Each row is a point. Each copy is the shape, with its points in the same order, stretched, turned, moved and blurred by noise. Some copies are also mirrored. Which?
In the rows, zero is written as 128.

Shape, 7 rows:
[[116 148]
 [ 97  88]
 [146 109]
 [ 83  93]
 [104  93]
 [ 95 163]
 [210 145]]
Copy 1, 7 rows:
[[115 133]
 [135 184]
 [151 145]
 [124 192]
 [138 180]
 [ 98 134]
 [170  82]]
Copy 1 is: mirrored
Copy 2:
[[129  98]
 [204 113]
 [131 150]
 [210  98]
 [190 116]
 [139  72]
 [ 36 193]]
Copy 2 is: only turned
Copy 3:
[[ 99 122]
 [ 69  80]
 [133 109]
 [ 59  90]
 [ 85  97]
 [ 83 131]
 [218 143]]
Copy 3 is: only turned

Shape:
[[148 125  86 189]
 [112  84  88 101]
 [164 130 127 176]
 [158 101  75 164]
 [124  98 132 194]
 [149  66 152  32]
 [161 164  89 131]
 [128 125 159 105]
 [103 126 114 144]]
Copy 1:
[[158 110  43 116]
 [193 103 137 130]
 [109 147  74 112]
 [168 122  58 142]
 [160 143  56  46]
 [131 194 237 137]
 [107  88 121 189]
 [106 148 175 100]
 [154  86 112 106]]
Copy 1 is: mirrored
Copy 2:
[[176  88  41  95]
 [169 155 109 156]
 [167  66  90  91]
 [188 102  59 116]
 [174 112  99  73]
 [156 155 238 190]
 [145  65  50 139]
 [130 113 163 131]
 [137 120  84 106]]
Copy 2 is: only turned

Shape:
[[145 127 127 116 149  71]
 [ 69 177 110 149  99 118]
 [163  53 182 161 186 102]
 [108 168 142 101 102 143]
 [136  86 198 122 167  78]
 [ 89 149 119 104 134  79]
 [181  98 174 160  88 135]
 [177 129 189 164 160 111]
 [113 158 107 104 120 155]]
Copy 1 (9 x 6):
[[118 131 134 128 134  95]
 [157  99 113 116  67 111]
 [ 74  87 133  99 228 126]
 [ 93 116 120  78  79 117]
 [ 60  57 128 118 187  86]
 [150  99 142 134 108  76]
 [ 36 101 110 101 130 148]
 [ 41 113  86  74 180 130]
 [117 135 128  76  76 115]]
Copy 1 is: only turned
Copy 2:
[[165 128 105 162 101 111]
 [ 53  79 102 105 142 158]
 [249  71  90 118 130 111]
 [ 60  92 118  91  90 121]
 [189  69  76 131  71 101]
 [ 99 116  79 143  95 116]
 [166  97 146  62 109 166]
 [177  32 127 126 110 122]
 [ 80 113 126  98 125 114]]
Copy 2 is: only turned

Shape (11 x 8):
[[ 68 118 195 128 141  67 148  94]
 [110 141 180  94 108 150 168 104]
 [ 68 103 146  80 122  86 170 162]
 [137 164 145  73  98 144  50 119]
 [154 132  77  83 153 105 168 171]
 [151 135 180 176 167 159 157 163]
 [147  85 194 113  95 153  67 176]
 [ 72 173 140  99 156 167 153  90]
 [133  98 161 149  94 153  95 118]
 [148  75 178 153 211 128 126 127]
 [150  77 114 173 159 108  56 167]]
Copy 1 (11 x 8):
[[189 138 237 130  56 176 106 138]
 [188  88 178 130 120 104 111 119]
 [223 185 154 110  91 181 147  88]
 [ 85  80 182  69 196 161 193 104]
 [182 136  50 103 113 173 179 138]
 [122 135 115 139  76  44 139 162]
 [ 96 196 184  60 173  93 135  93]
 [181  57 180 166 127 145 194 132]
 [112 153 169 140 174 116 101 124]
 [156 179 166  95  96  98 161 213]
 [ 69 218 128 108 150 162 169 149]]
Copy 1 is: only turned
Copy 2 (11 x 8):
[[105 133  44  56 150 113  97 127]
 [ 95 122 119  75 173  65 118 119]
 [ 75 194  80 108 214 116 147  95]
 [138  82 121 169 117  87 127  53]
 [107 191 144 124 152 150 161  61]
 [202  66 133  62 159  86 143 151]
 [191 113 129 161 150  74  92  92]
 [ 79  64 112  63 197  90 148 133]
 [163 106 140 150 113  99  78 155]
 [202  95 103  35 134 154  52 116]
 [211 111 128 172  88 174  87 124]]
Copy 2 is: only turned

Shape:
[[102 130 125 107  96  78 112 109 145 167 104]
 [123 180 119 147 141 144 109 109  76 121 121]
 [ 91 190  78 142 128 127 151  90 140  82 168]
 [179 199  98 176 167 165 109 110 133 172 119]
 [116 128 126 156 130  68 101 110 179  62 174]
 [ 94 110 102 120 118  92 108 160 118 134 116]
 [111  72 176  96 122 178 170 162  50 171 145]
 [151  77 140 116 189 130 170 154 147  55 146]
 [ 54 115 159 120 108 107 168 207  73 177 162]
 [ 61  86 140 183 130 101 107 115 110 128 178]
 [135 165  64 149 131 110 116 178 122 123 156]
 [ 71 109 143 188 119 171 156 175 174 115 156]
 [103 112 190 105 163 148 109 140  72 149 153]
 [ 89 117 141 138 103  88  79 110 116 114  95]
 [ 55 100 112 137 197  85 186 187  83 122  94]
 [174 183 159  63  88 134 132 156 154 139 114]
 [ 72 127 156  63 133 178 120 120 136 141 131]]
Copy 1 (17 x 11):
[[142  76 114 150 121  93 174 140  82 120 102]
 [109 109  60 127 148 128 121 140 186 137 125]
 [174 102  35 135 134 144 153 136 157 203 156]
 [ 92 167  40 144 154 121 123 155 176 190  57]
 [112  50  80 101 100 164 167 147  98 211 176]
 [124  84 147 151 110  97 168 141 133 148 140]
 [136 161 188  77 123  88 100  71 163  78 130]
 [115 122 140  96  53 155  93  48 163 196 149]
 [160  99 201 114 164 101 153 120 161 152 135]
 [111  75 133  73 110 158 205 161 142 145 166]
 [132 113 102 151 139 101 140 163 167 229 131]
 [127 158 156 122 132 161 188 111 150 195 191]
 [ 89 104 141  61 145  97 121  85 166 104 133]
 [100  65 114 136 111 127 168 148 110  99 158]
 [144  83 187 166  88 150 155  86 232 164  97]
 [142 129  98 148 168  72  77  86  79 157 124]
 [131 127 128 112 148  63 158  53 130  99 151]]
Copy 1 is: only turned
Copy 2, 17 rows:
[[159 153 150 170 177 126 154 160  66 131 154]
 [149 163 142 139 176  98 140 130 141  87  93]
 [171 150 104 102 106 132 170 130 150  22 130]
 [159  86 115 145 147  63  99 136 122  57  57]
 [138 104 122 101 115 237 135 116 119  91 170]
 [143 153 107 147 178 154 155 144 161 160 177]
 [103 158 132 201 175  47 148  86 152 152 201]
 [ 51 108  73 115  71 191 142  58 121 126 173]
 [108 138 120 208 212 108 193 130 176 107 249]
 [158 123 169 209 180 195 128  95 186 114 221]
 [159 104  61 102 156 122 142 134 179 100 136]
 [ 85  92 126 150  92 161 129 161 189  81 220]
 [100 163 140 197 221 128  92  89 124 111 180]
 [130 185 177 166 187 175 147 164 121 169 160]
 [ 85 166 105 223 176 181 236 132 179 111 173]
 [ 80 142 108  59 132  60 134 166  35 115 138]
 [105 211 113 158 152 119  77 130  95  88 178]]
Copy 2 is: only turned

Shape, 15 rows:
[[105 138  98  87  56 114  73 132 158 126  91 144]
 [105 145 173  97 147 124 157 111 141  76  89 132]
 [ 77 147 100  71 173 109 109 163  83 166 205  88]
 [120 130 180  86 119  91 205 146 140  95 106 109]
 [169 111  86 157 136 102 184 126  87 135 113 162]
 [128  64 145 139 137 103 106 100 148 160 205 130]
 [ 72 160 147 131 150  91 112  56 108 173 109 119]
 [197 153  77 137 183 146 124 126 166 203 131  51]
 [149 146 207 176 166 150 179 163  86 141 203 116]
 [205  97 163 139 114 192  82  93  86 134  64 136]
 [180 115 206  99 103 149 140 121  99  87 193  91]
 [ 73 101 173  99 182 161 169  55  76 150 126 144]
 [225 123 155 116 146 154 149 122 122 183  68 119]
 [133 138 131 128 115 165 147 140  89 162 206 109]
 [ 91  65 129 116 112  85 129 106 167 136  90  64]]
Copy 1:
[[144 162 120 189 130  70 105 113  82 133  84 117]
 [113 188 135 100 147 104 123 120 187 192 136 132]
 [101  68 184 208 154 180  68 134 130 112 165 190]
 [162 133 130  83 151 143 115 122 193 187 163 191]
 [129 118  75 102 110 112 179 133 124 154 206 114]
 [104 157 148 151 146 196 125 124  72  45 130 143]
 [ 91 179 180 147  95 102 124 138  86 100 175 174]
 [141  17 227 103 176  41 178 159 111  54 164  96]
 [121 100 138  93 107 195 174 204 176 154 149 153]
 [ 61 170  67  78 142  19 152 175 128 137  98  88]
 [105 141  81  74 141 161  68 173 190 132 118 137]
 [ 69 206 120 141 148 151 125 161 149 145 181 191]
 [135  73 125  63 158  29 172 180 111 159 145 117]
 [146 106 126 179 141 170 137 198 140 102 147 157]
 [133 139 174 110 168  91 124  54 152  58 128 200]]
Copy 1 is: mirrored
Copy 2, 15 rows:
[[151 172  85  87 119 136  87 135  97 134 123 118]
 [121 150 174 130 152 116 111  97 114 129 185  63]
 [ 54 142  93 170  89 133 166 184 184  49 178 238]
 [148 145 139 152 106 110 116  87 137 104 192  74]
 [ 68 106 163 132 101  75 103 113 148 170  98 133]
 [139  80 162  95 140 115  66  86 125  81 166 206]
 [ 44 135 118 137 156 140 146  68 111 145 183 156]
 [139 103 173 157  81 178 149 169 162 207 125 249]
 [120 110 214 217 179  97 137  76 131  74 121 161]
 [144  80 155  76 233  90 160  96 114 221  88  98]
 [184 102 176 101 195  88 176  72 135  57 145 123]
 [ 41  68 169 139 192 151 126  74 168 114 168 107]
 [145 118 155 139 142 138 134 118 179 244 116 139]
 [115 123 169 163 134 140 150 117 145  43  88 188]
 [145  82 109 108  86 119 116 100 104 154 196 154]]
Copy 2 is: mirrored
